Rows are points. Before rounding, the points of a table are all equally far from one centre. They may lie mostly on one side of it. Write the centre, to within rounding.
In the rows, zero is written as 128.

Points (8 x 2):
[[149  69]
 [176 107]
 [174 118]
 [155  72]
 [175  94]
 [175  97]
 [175 114]
 [171  86]]
Centre: [140 105]

Points (14 x 8):
[[148 114 128  77  45  93 166 166]
 [118  62 130  83  99  74 159 170]
 [171  95 115 108  82 113 186 200]
 [160  51 134  93 116  92 135 159]
 [159  79  93 152 102  88 130 179]
 [165  94  94 101 104  79 171 175]
 [155  59  94  72  95 118 117 148]
 [144  71 117  79  92 104 194 168]
 [121  70 115  70  97  94 183 135]
 [162  85  83 117 112  76 146 149]
 [162  63 108  96 110 136 194 158]
 [151  98 101  65  75 106 185 169]
 [157  88 116  67  87  91 173 174]
 [156 105 121  71 109  72 170 165]]
Centre: [120 117 128 115 105 136 139 156]

Points (17 x 14):
[[119  65 146 177 150 132  24 149 132  90 134 132 170 132]
 [111  87 173 182 186 183  37 142 177 107 107 118 171 131]
 [ 89  95 157 165 181 194  62 155 142  29 153  97 131 118]
 [154 137 131 205 141 161  78 145 103 107 116 131 157 162]
 [136  99 133 150 161 171  59 154 155  78  98 110 163  87]
 [ 88 152 163 157 129 140  69 178 129  66  86 161 135 128]
 [146 115 156 163 140 149  64 158 197  73 124  87 151 121]
 [115 116 183 180 200 130  50 159 168  70 122 101 138 103]
 [144  89 158 128 161 125  71 136 126  63 144 131 165  80]
 [140 112 177 188 122 161 118 148 185 106  96 103 144  92]
 [158  80 170 175 163 173  43 117 148  79 107 115 134 108]
 [128 148 138 183 168 131  71 124 126  65 124 136 153  90]
 [106 125 197 186 145 101  44 177  97 112 126 100 143  74]
 [123 108 193 186 166 157  65 155 184  73 100  81 145 114]
 [105 142 197 136 183 170  46 187 117  56 172 103 165 105]
 [132  94 173 213 140 191  62 146 160  66 127 118 126 101]
 [137  76 185 179 116 153  85 108 190 111 102 111 150 110]]
Centre: [ 92 118 175 143 143 162  86 138 125 127 150 109 124 130]
